Each row is a point. Each copy is the shape, with its points in the same order, turned, moved and blurred by noise. Some copies are also mirrored. Which?

Shape (6 x 2):
[[ 50  14]
 [-14  -4]
 [  2 -41]
 [  2  48]
 [ 16 -23]
 [ -4  21]]
Copy 1, 6 rows:
[[-50  18]
 [ 16   0]
 [ 20  40]
 [-29 -38]
 [  3  30]
 [ -4 -17]]
Copy 1 is: only turned
Copy 2:
[[-49 -28]
 [ -2   2]
 [ 15 -35]
 [-44  20]
 [ -5 -29]
 [-20  10]]
Copy 2 is: mirrored
Copy 3 (6 x 2):
[[ -6 -66]
 [ -8  -1]
 [ 34  -6]
 [-51 -29]
 [ 21 -26]
 [-27 -17]]
Copy 3 is: mirrored
Copy 4, 6 rows:
[[-42  -8]
 [ 22   9]
 [ 21 -33]
 [-17  45]
 [  0 -22]
 [  0  25]]
Copy 4 is: mirrored

Shape, 8 rows:
[[ 20  -8 -40]
 [-14   9  26]
 [  1   1 -24]
 [ 10 -21 -38]
 [  3 -30  48]
 [-20  21  32]
 [-16 -40  28]
 [-40  42   9]]
Copy 1 (8 x 3):
[[ 21  -7 -42]
 [-19   0  33]
 [ 14   2 -16]
 [ 36 -10 -32]
 [  8 -44  39]
 [-30   0  26]
 [ 24 -24  49]
 [-34  35  16]]
Copy 1 is: mirrored
Copy 2, 8 rows:
[[ -5  50 -12]
 [  1 -21  22]
 [  5  23  -6]
 [-16  42 -17]
 [-50 -29  27]
 [ 18 -28  27]
 [-43 -30  -4]
 [ 45 -23   6]]
Copy 2 is: mirrored

Shape (10 x 4):
[[-22  14 -10  40]
 [ 21  -1   8 -21]
 [ 40  -3  16 -29]
 [ 29  -6  14  28]
 [-19  50  35 -32]
 [ 10 -22  21  43]
 [ 35  20 -41 -25]
 [-29  -8 -26  19]
 [ 41  29   9   9]
 [-31  43 -13 -24]]
Copy 1 (10 x 4):
[[ 23  -4  31  18]
 [ -5   4 -30 -22]
 [ -3   8 -49 -29]
 [ 39   2 -22  -3]
 [-17  15  24 -63]
 [ 48 -25 -12   6]
 [-26  40 -33  13]
 [ -4 -15  21  29]
 [ 24  33 -22 -17]
 [-34  22  32 -17]]
Copy 1 is: only turned
Copy 2:
[[ 14  37 -43 -12]
 [-13 -12   5   1]
 [-17 -34   4   4]
 [  9 -14 -35  -2]
 [-27  42  14  46]
 [ 44  -3 -40   1]
 [-48  -9  -5 -39]
 [ 22  37 -14 -43]
 [-34 -11 -36  17]
 [-31  57   5  -9]]
Copy 2 is: mirrored
Copy 3:
[[  5 -34  31   3]
 [ 19  27 -13   5]
 [ 33  43 -23   1]
 [ 34  -6  -1 -25]
 [ 20  47  48  39]
 [ 16 -14  12 -44]
 [ 26   3 -37  50]
 [-22 -27  11   8]
 [ 56   6   0   7]
 [ -2  10  31  55]]
Copy 3 is: only turned
Copy 4, 10 rows:
[[ 21 -11   9 -57]
 [-16  12   2   6]
 [-28  17   7  24]
 [-29  14  13 -44]
 [ 40   8  49  22]
 [-15  29   6 -53]
 [-24 -39  -5  15]
 [ 22  -8 -22 -46]
 [-29 -19  34 -19]
 [ 46 -30  21   9]]
Copy 4 is: mirrored

Shape, 12 rows:
[[-13 -28 -23   5 -11  31]
 [ 19   5  -7  26 -16  11]
 [ 47  32 -21 -26 -23 -15]
 [-19   3 -19  31 -45  27]
 [-16  38  23 -19   2   6]
 [-13  11  19  67  22   8]
 [  6 -58 -42  13 -10 -24]
 [ 29  -6  37  29  48  40]
 [ 15 -20 -19   2  25  21]
 [ 21   5  45  10  33 -36]
 [-23 -18   2  -6 -27  22]
 [ 31  -9 -42  36   1  15]]
Copy 1, 12 rows:
[[  5 -22  -6 -30  24 -14]
 [ -3 -29  -4  24   0  -2]
 [-18 -53  48  48  38   7]
 [ 36 -32  -3  -5 -19 -13]
 [ 14   0   7  45  46 -29]
 [  1  30 -36  32 -16   0]
 [-30  -6  31 -39  -2  10]
 [-37   5 -68  34  22 -27]
 [-28 -10 -22  -6  31   0]
 [-48  33   9  57  21 -23]
 [ 17 -16   6 -12  16 -35]
 [-20 -31 -15   3   1  30]]
Copy 1 is: mirrored
Copy 2:
[[ -5  -9 -37  23   2  15]
 [ 10 -40  -6  -3  10  25]
 [ 21 -35  51  24  36   9]
 [-13 -49 -31   2  -3 -10]
 [ 23   7  23 -21 -13 -10]
 [ 30 -28 -37 -55  -5  34]
 [-18  -5 -38  19  70  32]
 [ 42   1 -13 -21 -27  81]
 [ 28  -1 -22  20  13  42]
 [ 22  13  32 -52  27  53]
 [-23   1 -19   7  -5   1]
 [ 26 -45 -31  18  33  41]]
Copy 2 is: mirrored
Copy 3:
[[ 52 -16  10  -4  12  12]
 [  6  -5  16 -35  22   9]
 [-13 -19  56 -43 -26 -16]
 [ 50  14   7 -52  16  21]
 [  3   3 -26 -27 -33  -9]
 [-15  21 -30 -17  28  49]
 [ 35  11  55  28   3  32]
 [-28 -28 -28   4  42   5]
 [ 15 -37   9   9   8  17]
 [-56  21   0  13  -4  -3]
 [ 46  11  -2 -17   3 -12]
 [ 10 -30  37 -19  26  41]]
Copy 3 is: mirrored

Shape:
[[ 14  11   4  22   1   9  -5   2]
 [ 14  15  -7 -17 -25  19  15 -16]
 [ 12  11  -5  -3  16  -8  -4   5]
 [-16  12 -11 -18 -53  -7  23   7]
 [ 12   3   9  -4   6 -10 -41   7]
 [  2  22   7  53  -2  16  15   6]
 [  0  11 -11  36   4  -6  11  10]
 [ 15 -13 -13 -14   7  30  12   5]
 [  0   9 -11  66  15 -15  12 -19]
 [-51  15 -10 -16   6   1   9 -17]
 [  2 -28   3 -17 -95   5  -9   4]
 [ 10 -10  30  -4  -5 -13  -2  -2]
 [-40  -5   6   8  12 -11  15   2]]
Copy 1:
[[-21  -2   6  -7   6 -16   9  -9]
 [-24 -13  17 -19  25  29  -7 -14]
 [-13  10   0  11   5   7   6   9]
 [ -6  -9 -12 -12  17  37 -33 -46]
 [ -8  15  26  12 -19  -9  -7   5]
 [-28 -10 -14 -11  17 -32  26 -30]
 [-14  -4 -23   2  17 -23   6 -13]
 [ -2  11  11 -32  26  14  10  11]
 [-13 -31 -21  21  28 -47  20  -7]
 [ 15  12  11  31  41  24   8 -37]
 [ 14 -24  21 -48  -7  21 -64 -45]
 [  6 -12  12  -4 -21  10   9  -7]
 [ 26   6 -10  20  18   2  20 -29]]
Copy 1 is: only turned
Copy 2:
[[ 15 -22  15  11  10   1  28  10]
 [ -2 -14  30  -5  25 -27  -8  -2]
 [ 17  -5  14  13  -9   4   5   1]
 [-37 -15   7  16  17 -39 -21  15]
 [ 30  19  14  24  -1   1  15  25]
 [  4 -56   0  13  14   5  41   8]
 [ -1 -36   2  22 -11  -3  30   1]
 [-10   3  39  -5  11   8  14 -14]
 [ 18 -49 -12  15 -18 -16  56 -12]
 [ -3   0 -16  36  23 -17  -9 -36]
 [-48  19  24   3  36 -61  10  55]
 [ 10   9  -8 -11   6  -4  14  21]
 [-11  -4 -28  23   3   1  16 -18]]
Copy 2 is: mirrored
